Rows are points. Examples show where two turns around zero, p and q, send a point. Write where each new point lands after one turn and then the other. Backwards means that the second turn is done in reverse. Each puzzle has new turns, and all numbers are rounded.

Turn p:
-0.15, 0.04, 0.41 => -0.31, -0.30, -0.08
0.13, -0.36, 0.18 => -0.27, 0.06, 0.32
-0.16, -0.26, -0.45 => 0.43, 0.04, 0.32
0.14, -0.36, -0.21 => 0.09, 0.22, 0.37
-0.07, 0.53, 0.08 => 0.03, -0.11, -0.53
0.11, 0.42, -0.01 => 0.03, 0.09, -0.42
Turn q:
-0.22, -0.18, -0.01 => -0.01, -0.23, -0.17
0.05, -0.28, 0.19 => 0.31, -0.13, -0.07
-0.10, -0.01, 0.34 => 0.15, -0.25, 0.21
0.27, 0.47, -0.52 => -0.44, 0.61, 0.03
Where do these land?
p, then q: 0.41, 0.03, 0.18 => -0.41, -0.14, 0.13
p, then q: -0.39, 0.47, -0.21 => 0.16, 0.45, -0.44
p, then q: 0.15, -0.25, 0.45 => -0.15, -0.51, 0.04
p, then q backwards: 0.24, -0.15, -0.34 => 0.43, 0.11, 0.06
p, then q: -0.31, -0.26, -0.17 => 0.43, -0.01, 0.08
p, then q backwards: -0.09, 0.17, 0.10 => -0.15, -0.14, -0.07

Turn p:
-0.20, 0.31, -0.08, -0.34, -0.21, 0.64 => -0.39, 0.03, 0.14, -0.64, -0.12, 0.34
0.49, 0.08, -0.19, -0.10, -0.44, 0.16 => 0.27, 0.27, 0.41, -0.08, -0.11, 0.42
-0.01, 0.16, 0.28, 0.15, 0.39, 0.12 => 0.09, -0.18, -0.47, -0.14, 0.11, 0.02
-0.18, -0.49, 0.14, 0.38, 0.22, -0.35 => 0.08, -0.16, -0.10, 0.42, 0.40, -0.48
-0.19, -0.26, 0.14, 0.42, 0.02, -0.31 => -0.05, -0.06, -0.11, 0.45, 0.36, -0.22
0.06, 0.10, -0.22, -0.43, -0.19, 0.28 => -0.09, 0.11, 0.31, -0.38, -0.29, 0.13
0.10, 0.42, -0.24, -0.20, -0.39, -0.04 => -0.15, 0.22, 0.20, 0.04, -0.39, 0.42
0.10, 0.00, -0.25, 0.11, 0.34, -0.13 => 0.20, -0.36, -0.04, 0.14, -0.15, -0.07
-0.16, -0.32, 0.41, 0.02, 0.24, -0.38 => 0.05, 0.13, -0.32, 0.21, 0.18, -0.54
Turn q:
0.02, 0.39, -0.64, 0.50, -0.31, 0.05 => 0.78, 0.42, -0.21, 0.21, -0.15, -0.09
-0.39, 0.36, -0.10, 0.09, -0.23, -0.23 => 0.31, 0.36, 0.05, -0.37, -0.09, 0.19
0.39, -0.17, -0.28, 0.01, 0.51, -0.16 => -0.06, -0.17, -0.14, 0.57, 0.26, 0.31
0.03, -0.02, 0.28, -0.43, -0.36, 0.41 => -0.03, -0.45, 0.19, -0.35, -0.16, -0.41
-0.07, 0.35, 0.28, 0.15, 0.02, -0.07 => -0.04, 0.23, 0.31, -0.05, -0.26, 0.11
0.16, -0.37, 0.03, 0.06, 0.03, 0.30 => -0.21, -0.17, -0.21, 0.20, 0.00, -0.32
-0.12, -0.39, 0.13, -0.24, 0.32, 0.11 => -0.45, -0.29, -0.24, -0.05, 0.06, 0.08
-0.04, -0.15, 0.30, -0.13, 0.01, -0.41 => -0.30, 0.09, 0.23, -0.18, 0.32, 0.12
Where do these land?
q, then p: -0.34, -0.31, 0.06, -0.23, -0.05, 0.15 => -0.19, -0.05, 0.27, -0.06, -0.28, -0.32
p, then q: 0.18, 0.05, 0.51, -0.23, 0.41, 0.12 => 0.48, -0.35, 0.01, 0.11, 0.33, 0.23
p, then q: -0.02, 0.40, 0.21, 0.18, -0.24, -0.35 => 0.35, 0.26, -0.22, 0.11, -0.40, -0.07
q, then p: 0.37, -0.28, -0.13, 0.06, -0.08, -0.14 => 0.18, -0.31, -0.25, 0.23, 0.06, -0.11
p, then q: -0.06, -0.36, 0.10, -0.13, 0.38, -0.29 => 0.08, 0.25, 0.12, 0.12, 0.51, 0.18
q, then p: -0.08, -0.19, -0.16, 0.12, 0.00, 0.31 => -0.03, -0.10, 0.28, 0.27, -0.13, 0.02
q, then p: -0.28, 0.13, -0.32, 0.59, -0.15, -0.25 => 0.10, -0.11, -0.13, 0.00, -0.44, 0.63
p, then q: 0.25, 0.06, 0.32, -0.55, -0.31, 0.34 => 0.32, -0.45, 0.46, -0.27, -0.24, 0.19
q, then p: -0.02, 0.51, -0.59, 0.20, 0.05, 0.12 => 0.47, 0.07, 0.30, -0.03, 0.07, 0.58

Turn p:
-0.10, 0.37, -0.27, 0.10, -0.46, 0.47, -0.19, 0.17 => 0.09, -0.17, -0.15, 0.03, -0.35, 0.64, 0.18, 0.31
0.20, 0.37, -0.35, 0.11, 0.06, 0.09, -0.12, 0.07 => -0.02, 0.31, -0.22, 0.03, -0.17, 0.26, -0.13, 0.29
0.11, 0.10, 0.19, -0.42, -0.09, -0.20, 0.01, -0.51 => 0.31, 0.08, 0.05, -0.19, 0.63, -0.01, 0.07, 0.01
-0.19, 0.19, -0.39, -0.16, 0.05, 0.26, -0.29, 0.33 => -0.24, -0.06, 0.12, 0.19, -0.19, 0.31, -0.08, 0.51
0.34, -0.02, 0.24, -0.25, 0.40, 0.25, -0.18, -0.48 => 0.06, 0.11, -0.34, 0.39, 0.65, -0.11, 0.00, 0.01
-0.17, -0.63, -0.07, 0.34, -0.26, -0.37, 0.25, 0.22 => 0.06, -0.37, 0.17, -0.34, -0.48, -0.48, -0.18, -0.29
-0.35, -0.23, 0.18, 0.40, 0.15, -0.31, 0.05, 0.07 => -0.19, -0.09, 0.23, -0.05, -0.18, -0.14, -0.27, -0.52
0.26, 0.22, -0.04, -0.08, 0.33, 0.21, -0.36, 0.07 => -0.04, 0.27, -0.13, 0.47, 0.10, 0.11, -0.08, 0.26
0.23, 0.01, 0.52, -0.33, -0.16, -0.19, 0.22, -0.12 => 0.32, 0.14, 0.17, -0.08, 0.34, -0.23, 0.44, -0.19
-0.35, -0.38, -0.01, 0.28, -0.01, -0.21, 0.62, 0.17 => -0.37, -0.23, 0.09, -0.47, -0.32, -0.37, 0.05, -0.39
Turn q:
0.34, -0.16, 0.07, -0.34, 0.28, -0.19, 0.38, -0.21 => -0.06, 0.23, -0.24, 0.01, 0.22, -0.58, 0.25, -0.02
0.15, 0.49, -0.10, 0.30, 0.10, -0.33, -0.12, 0.13 => 0.00, 0.10, -0.05, 0.02, -0.70, 0.02, 0.05, -0.09
-0.17, 0.32, 0.25, -0.17, -0.67, -0.29, 0.11, -0.23 => 0.08, -0.33, -0.58, -0.31, -0.11, -0.03, -0.51, -0.06
0.28, -0.25, -0.29, -0.21, -0.05, 0.35, -0.31, -0.46 => -0.38, 0.09, 0.12, -0.03, 0.45, 0.09, 0.04, -0.56
-0.34, -0.42, 0.28, 0.43, 0.30, 0.33, -0.36, 0.11 => 0.08, -0.07, 0.87, -0.09, 0.15, 0.15, -0.08, 0.26
-0.28, -0.26, -0.29, -0.03, 0.11, -0.11, -0.01, 0.37 => 0.01, 0.32, 0.04, 0.20, 0.08, 0.29, 0.00, 0.39
0.08, 0.38, 0.46, -0.32, 0.10, 0.13, 0.06, 0.01 => 0.55, -0.15, -0.12, -0.17, -0.01, -0.24, 0.12, -0.24
0.44, 0.22, -0.24, 0.11, -0.26, -0.10, -0.01, 0.33 => -0.07, -0.04, -0.22, 0.52, -0.35, 0.06, -0.04, -0.21
-0.48, -0.31, -0.14, 0.22, 0.10, 0.22, 0.25, -0.04 => -0.19, -0.14, 0.18, -0.15, 0.26, 0.23, 0.18, 0.50
Where do these land?
q, then p: 0.38, 0.22, 0.24, 0.10, 0.28, -0.31, -0.34, 0.36 => 0.67, 0.25, -0.06, -0.16, -0.09, 0.24, 0.08, -0.27
q, then p: -0.14, -0.35, -0.01, 0.10, 0.40, -0.47, 0.34, -0.02 => -0.16, 0.37, 0.57, -0.13, -0.33, 0.09, 0.15, 0.07
p, then q: 0.24, -0.10, 0.14, -0.31, -0.32, 0.10, -0.29, -0.36 => -0.13, 0.18, 0.24, 0.43, -0.02, -0.34, 0.31, -0.09
p, then q: 0.09, 0.32, -0.36, 0.24, -0.21, 0.31, -0.10, -0.06 => -0.06, -0.17, -0.05, 0.34, 0.17, 0.46, 0.15, -0.19
p, then q: -0.40, -0.08, 0.36, -0.21, 0.04, -0.44, -0.07, -0.55 => 0.16, 0.33, 0.41, -0.43, 0.20, -0.48, 0.19, -0.24
q, then p: -0.11, 0.07, -0.37, -0.23, -0.28, 0.32, 0.45, 0.26 => -0.47, -0.14, -0.47, -0.03, -0.36, -0.18, -0.11, 0.15
p, then q: 0.19, -0.12, 0.41, 0.32, 0.09, 0.30, 0.45, -0.13 => -0.59, 0.04, -0.36, -0.30, 0.03, -0.02, 0.23, 0.15
q, then p: 0.08, 0.01, -0.02, -0.41, 0.25, 0.11, -0.34, 0.15 => 0.06, 0.40, -0.35, 0.05, 0.25, 0.14, 0.09, -0.09
q, then p: -0.32, 0.03, -0.37, 0.39, -0.25, 0.07, -0.11, 0.34 => -0.09, -0.44, -0.15, 0.33, -0.36, 0.23, 0.27, -0.01

Turn p:
0.25, -0.09, 0.55, -0.25, -0.34, 0.21, -0.25, 0.00, -0.39, 0.05, 0.24 => -0.08, -0.06, -0.11, -0.03, 0.10, 0.36, -0.12, 0.75, -0.03, -0.36, 0.06
-0.18, 0.21, -0.30, 0.49, -0.13, -0.14, 0.49, 0.06, 0.42, 0.23, -0.31 => -0.11, -0.23, 0.46, 0.42, 0.11, -0.10, 0.09, -0.66, 0.05, 0.32, 0.00
0.22, 0.00, 0.10, -0.22, -0.01, -0.12, 0.25, 0.41, 0.41, 0.38, 0.08 => 0.12, 0.24, 0.41, 0.13, 0.09, 0.29, 0.06, -0.17, 0.43, -0.23, -0.20
0.41, 0.14, -0.43, 0.10, 0.34, 0.04, -0.25, -0.03, -0.17, 0.16, 0.30 => 0.01, 0.00, -0.43, -0.17, -0.10, -0.02, -0.34, -0.37, 0.23, -0.35, 0.24
-0.28, 0.19, -0.11, -0.36, -0.19, 0.09, -0.27, -0.50, 0.07, 0.26, -0.26 => 0.24, -0.23, -0.10, 0.22, -0.67, 0.20, 0.07, 0.15, -0.08, 0.26, 0.04
0.24, 0.04, 0.04, -0.07, 0.24, -0.35, 0.19, 0.01, -0.17, -0.15, -0.02 => 0.13, -0.01, 0.08, -0.29, 0.12, -0.20, 0.25, -0.08, 0.05, -0.26, 0.19
0.24, -0.06, -0.16, -0.39, -0.44, -0.45, -0.25, 0.25, -0.24, -0.05, -0.04 => 0.10, 0.15, 0.24, -0.37, -0.17, 0.49, 0.04, 0.00, -0.41, -0.36, 0.17
-0.58, -0.41, -0.11, 0.51, 0.01, -0.06, 0.17, -0.43, 0.01, -0.26, 0.10 => -0.53, 0.05, 0.05, 0.15, -0.14, -0.70, -0.01, 0.03, -0.32, 0.40, 0.01
0.47, -0.03, 0.09, 0.20, 0.61, 0.51, 0.32, 0.16, 0.38, -0.70, 0.00 => -0.09, -0.05, -0.28, -0.59, 0.70, -0.28, 0.03, -0.13, 0.65, 0.39, -0.28
-0.16, -0.19, 0.00, 0.23, -0.05, 0.01, 0.02, 0.28, 0.14, 0.36, -0.51 => 0.30, 0.13, 0.40, 0.35, 0.16, 0.03, -0.26, -0.13, -0.09, 0.30, 0.07
-0.35, 0.30, 0.21, -0.07, 0.01, -0.23, -0.40, -0.27, -0.05, -0.23, 0.39 => -0.22, 0.18, -0.53, 0.14, -0.24, 0.02, 0.47, 0.19, -0.23, -0.09, 0.07
-0.28, -0.12, 0.13, -0.17, -0.05, 0.49, -0.03, 0.05, -0.42, -0.06, 0.04 => 0.11, -0.16, -0.20, 0.04, 0.04, -0.10, -0.28, 0.44, -0.25, -0.04, -0.37
Turn q:
-0.15, 0.11, 0.19, -0.24, 0.06, -0.04, 0.35, -0.56, -0.43, 0.11, -0.03 => 0.13, 0.71, -0.07, 0.14, -0.29, 0.15, -0.04, -0.12, -0.05, 0.31, 0.02
-0.31, -0.32, -0.44, -0.01, -0.18, -0.04, 0.40, -0.29, -0.44, 0.03, 0.13 => 0.43, 0.18, 0.04, 0.38, -0.62, 0.00, -0.33, -0.11, 0.05, -0.08, -0.05
-0.33, 0.30, 0.02, 0.44, 0.33, -0.42, -0.39, 0.37, 0.35, 0.16, 0.12 => 0.13, -0.36, -0.36, 0.27, 0.71, 0.12, 0.17, 0.40, 0.03, -0.13, -0.22
0.38, -0.47, 0.33, 0.11, -0.07, 0.23, -0.13, -0.32, 0.48, 0.10, -0.49 => -0.65, 0.12, 0.33, -0.17, -0.19, -0.34, 0.31, 0.49, 0.04, -0.08, 0.27
-0.19, 0.01, -0.10, -0.32, 0.08, 0.21, 0.36, -0.42, 0.49, 0.31, -0.20 => -0.46, 0.30, 0.05, 0.42, -0.10, -0.22, -0.27, 0.12, -0.45, 0.18, 0.14
-0.30, -0.48, 0.51, -0.30, -0.34, 0.48, 0.20, 0.35, 0.23, -0.06, 0.18 => -0.20, -0.15, 0.65, 0.34, 0.14, -0.20, 0.06, -0.45, 0.29, 0.12, 0.54
0.58, 0.04, -0.28, -0.26, -0.16, -0.16, 0.08, 0.07, 0.06, -0.43, 0.03 => -0.19, -0.26, 0.10, -0.56, -0.25, 0.33, -0.34, -0.09, -0.11, -0.07, -0.04
0.07, 0.29, 0.20, -0.14, -0.36, 0.12, -0.31, 0.12, -0.35, 0.23, -0.36 => 0.07, -0.02, -0.09, -0.32, -0.01, -0.35, 0.25, -0.13, 0.17, 0.57, -0.18
-0.29, -0.15, -0.30, 0.06, 0.32, 0.25, 0.12, -0.01, -0.19, -0.25, 0.18 => 0.37, 0.08, 0.16, 0.21, -0.06, 0.01, -0.04, -0.22, -0.28, -0.40, -0.04
-0.24, 0.27, -0.15, 0.65, 0.01, -0.03, 0.00, 0.22, -0.20, -0.05, 0.38 => 0.28, -0.13, -0.33, 0.25, 0.20, 0.07, 0.07, -0.21, 0.31, -0.41, -0.43
0.40, 0.15, 0.08, -0.08, 0.16, 0.17, -0.20, 0.09, -0.34, 0.37, 0.04 => 0.09, 0.09, -0.45, -0.39, 0.00, -0.22, 0.22, -0.17, -0.03, 0.08, 0.22
0.05, 0.28, -0.21, -0.14, -0.15, -0.44, -0.32, -0.27, 0.26, -0.25, 0.13 => -0.01, 0.01, 0.02, -0.28, 0.25, 0.20, -0.52, 0.37, 0.01, 0.08, -0.30
0.22, 0.30, -0.19, -0.24, 0.21, -0.28, -0.15, 0.27, -0.11, 0.11, 0.23 => 0.21, -0.22, -0.43, -0.29, 0.21, 0.21, -0.18, -0.07, -0.17, 0.10, 0.09
0.11, -0.33, 0.34, 0.48, 0.10, -0.04, -0.01, 0.38, 0.20, -0.39, -0.35 => -0.22, -0.36, 0.37, 0.00, 0.02, 0.23, 0.64, 0.19, 0.17, -0.29, -0.05
Where do these land?
q, then p backwards: 0.20, -0.06, 0.16, -0.24, -0.05, -0.22, 0.87, 0.13, 0.24, -0.35, 0.13 => 0.23, 0.18, -0.34, 0.18, -0.78, -0.07, -0.26, -0.01, 0.36, 0.30, 0.14
q, then p: 0.19, -0.15, -0.55, -0.20, 0.11, -0.15, 0.23, -0.10, -0.18, -0.18, 0.10 => -0.14, -0.15, -0.17, -0.28, -0.05, 0.41, -0.28, 0.29, -0.28, -0.03, 0.08
q, then p: -0.28, -0.18, -0.18, -0.25, 0.14, -0.03, 0.38, 0.05, -0.16, 0.39, -0.24 => -0.37, -0.21, 0.11, 0.24, 0.08, 0.04, -0.34, -0.09, -0.17, -0.33, 0.31
p, then q: 0.02, 0.16, 0.01, -0.24, 0.13, -0.11, -0.30, -0.16, 0.01, 0.06, 0.07 => -0.15, -0.16, -0.02, -0.07, -0.15, -0.05, -0.29, -0.22, 0.03, -0.07, -0.14
q, then p: 0.11, 0.33, 0.21, -0.16, 0.17, -0.23, -0.04, 0.21, -0.04, 1.01, 0.06 => -0.10, 0.11, 0.01, 0.14, -0.46, -0.26, -0.43, -0.81, 0.07, -0.42, -0.08
p, then q: 0.16, 0.35, -0.19, -0.21, -0.20, 0.59, -0.29, -0.19, -0.12, 0.30, 0.05 => 0.01, -0.35, 0.31, -0.18, -0.20, -0.64, -0.09, 0.09, 0.04, -0.35, 0.01
p, then q: -0.31, -0.26, 0.15, -0.03, 0.21, 0.43, 0.04, 0.04, 0.07, -0.35, 0.32 => 0.14, -0.39, -0.15, 0.15, 0.00, 0.00, 0.14, 0.27, -0.38, 0.37, -0.24
p, then q: 0.27, -0.21, 0.15, 1.11, 0.17, -0.19, -0.23, -0.07, 0.14, -0.32, -0.05 => 0.51, 0.34, -0.58, 0.49, 0.61, 0.15, -0.36, 0.14, -0.15, -0.24, 0.19
p, then q: 0.01, 0.64, 0.25, 0.27, 0.15, 0.47, -0.07, 0.06, -0.42, -0.36, -0.03 => 0.39, -0.26, -0.11, 0.07, -0.45, 0.01, 0.02, 0.19, -0.53, -0.55, 0.23
q, then p: 0.23, -0.08, 0.27, -0.24, 0.13, 0.27, -0.19, -0.17, 0.08, -0.20, 0.04 => 0.11, 0.00, -0.22, 0.03, -0.09, -0.04, 0.39, 0.22, 0.06, -0.26, -0.21
q, then p: 0.17, -0.14, 0.05, -0.09, -0.61, -0.28, -0.39, -0.20, -0.06, -0.04, -0.12 => 0.24, 0.45, 0.27, 0.15, -0.11, 0.53, 0.11, 0.04, 0.19, 0.04, -0.12
p, then q: 0.06, -0.23, -0.05, -0.08, -0.55, -0.06, -0.15, 0.25, 0.02, -0.20, 0.00 => 0.23, 0.20, 0.13, -0.02, 0.16, -0.26, 0.26, -0.40, -0.08, 0.25, 0.05
q, then p: -0.95, -0.04, 0.03, 0.44, 0.14, -0.27, 0.30, 0.08, 0.17, 0.35, -0.10 => -0.24, -0.06, 0.12, 0.30, 0.75, -0.32, -0.36, -0.52, 0.05, 0.24, 0.41
q, then p: 0.12, -0.12, -0.30, -0.08, 0.06, -0.20, -0.15, 0.04, 0.25, -0.10, -0.24 => 0.15, 0.23, 0.11, -0.11, 0.16, 0.07, -0.21, 0.22, -0.27, -0.13, -0.12
